Rows are points. The last column is the point's height on a tilted bowl or saddle (a function of degree 2), plus a little noise. Along how many of its main directions does it bend up, bend down or stay straight?
In the rows, zero is written as 100.

Points, 15 rows:
74 79 145 66
114 83 115 80
174 131 77 50
26 68 33 31
147 71 81 64
82 101 149 70
57 67 116 68
28 81 93 60
109 87 156 62
28 87 74 59
105 114 70 86
64 56 81 66
65 107 132 76
107 107 47 77
123 165 92 68
Directions: 0 up, 3 down, 0 straight

Points:
109 127 99 84 134
147 69 94 108 122
74 59 121 166 49
164 100 74 127 129
77 71 70 99 103
98 139 68 112 103
82 95 96 86 128
69 75 76 79 100
46 76 114 145 70
45 52 65 109 50
186 78 85 143 114
66 65 38 101 59
63 25 109 111 55
124 98 79 81 128
168 58 63 113 124
117 103 15 46 45
69 150 65 15 38
80 117 63 140 70
68 80 168 129 88
78 91 95 112 122
164 72 169 108 25
Directions: 0 up, 3 down, 1 straight

Points, 48 rows:
147 85 65 81 46 55 143
169 120 97 172 115 94 192
113 106 114 109 128 109 120
108 126 145 118 98 72 118
95 23 144 112 94 122 121
100 77 123 115 113 61 117
128 106 79 101 46 56 128
65 146 123 97 137 113 130
105 53 119 92 93 68 119
53 95 94 85 79 91 100
75 52 90 82 116 126 123
106 61 85 31 146 121 163
125 41 109 90 97 126 131
42 66 78 117 89 99 124
101 172 151 60 90 60 99
110 68 129 95 96 68 117
86 71 138 127 42 98 167
138 146 99 109 107 166 117
77 81 92 86 95 55 105
48 103 5 117 59 119 50
112 96 57 79 61 142 91
77 89 85 114 107 103 120
75 125 131 70 79 74 106
72 62 43 97 57 87 84
74 95 71 146 111 80 148
92 117 85 83 134 81 117
126 33 164 57 78 64 150
124 66 127 79 160 38 149
98 72 105 108 106 94 119
49 97 45 124 107 145 121
110 104 71 80 87 75 96
38 116 122 113 125 78 146
78 131 85 93 42 75 83
157 88 166 119 165 93 95
114 178 69 42 171 67 139
65 151 92 136 70 90 125
171 30 108 132 89 130 168
62 112 114 158 124 108 163
60 82 136 71 88 141 146
83 133 176 109 141 105 124
107 75 85 28 121 100 136
87 82 138 147 137 41 130
95 103 98 127 65 70 128
50 67 130 113 128 56 136
97 136 123 77 133 56 115
98 104 87 144 160 139 160
86 101 103 113 156 84 146
39 77 112 94 90 159 150
Directions: 3 up, 1 down, 2 straight

Points, 73 rows:
68 89 37 83 101 79 106 107 103
88 98 88 94 91 121 157 48 74
118 96 48 137 96 114 79 164 120
90 88 98 51 121 117 90 113 91
126 100 133 81 113 120 108 66 94
118 90 130 112 100 43 77 78 112
195 79 74 60 86 80 102 37 54
74 73 106 27 95 105 87 102 85
119 116 112 131 67 56 121 50 103
76 84 94 108 140 63 93 78 87
132 101 101 96 91 40 105 117 109
99 91 115 86 110 84 78 61 109
146 57 91 137 42 76 89 124 169
121 94 133 124 124 126 103 28 102
103 73 87 56 118 80 121 61 94
100 112 90 90 97 95 53 83 142
139 98 113 115 147 125 108 81 93
152 117 108 119 80 81 96 107 138
121 98 149 122 80 112 147 102 153
173 49 109 128 70 83 126 36 52
72 79 103 108 112 138 148 89 76
85 157 105 63 91 90 108 182 5
84 63 112 116 103 146 101 126 83
156 105 87 90 117 101 101 104 110
124 38 60 142 112 110 66 114 100
82 145 104 84 61 83 128 97 39
117 101 51 96 112 168 135 76 33
117 92 85 101 89 89 96 143 147
93 106 47 76 108 99 93 145 111
105 136 101 80 79 120 79 104 93
109 143 31 103 103 54 141 102 13
146 91 139 77 94 120 87 75 84
58 98 54 140 121 81 83 118 62
137 120 85 28 89 85 81 102 99
122 118 107 127 94 120 75 105 126
132 85 113 99 133 108 69 94 99
88 81 130 142 84 115 117 77 99
125 124 107 41 72 127 137 89 62
90 105 125 148 138 112 144 114 105
88 119 93 100 63 121 61 95 118
109 86 85 72 97 90 124 103 118
84 85 132 158 132 109 130 107 93
63 105 103 53 109 93 60 96 78
148 95 78 122 68 87 133 114 124
83 78 95 97 119 75 170 108 78
85 80 104 109 148 112 64 70 68
89 145 98 90 68 100 88 90 84
109 146 131 119 119 106 86 100 96
107 115 87 69 122 89 86 174 92
117 60 86 95 113 129 126 109 106
105 110 67 92 69 155 105 96 81
71 109 105 79 76 107 126 78 66
83 76 109 120 107 101 115 95 96
45 103 137 102 128 92 104 131 23
60 61 59 103 105 92 68 81 111
82 126 91 120 94 75 74 108 109
46 93 151 86 130 111 120 108 31
131 105 119 147 106 103 60 80 141
58 114 125 83 69 138 86 124 52
109 107 76 109 94 122 34 74 147
106 129 121 115 57 101 133 48 94
116 75 124 146 48 108 133 86 119
58 149 82 139 140 133 142 63 41
102 122 64 122 123 121 118 84 82
117 117 105 114 70 107 117 119 128
86 87 76 96 153 126 125 105 60
106 112 85 128 104 92 101 61 130
119 65 112 101 140 82 90 76 95
49 95 54 103 109 75 132 148 26
97 111 36 117 128 87 133 64 78
94 80 81 67 59 147 93 88 91
115 74 73 86 90 129 118 119 126
68 162 123 76 106 106 88 107 11
Directions: 2 up, 5 down, 1 straight
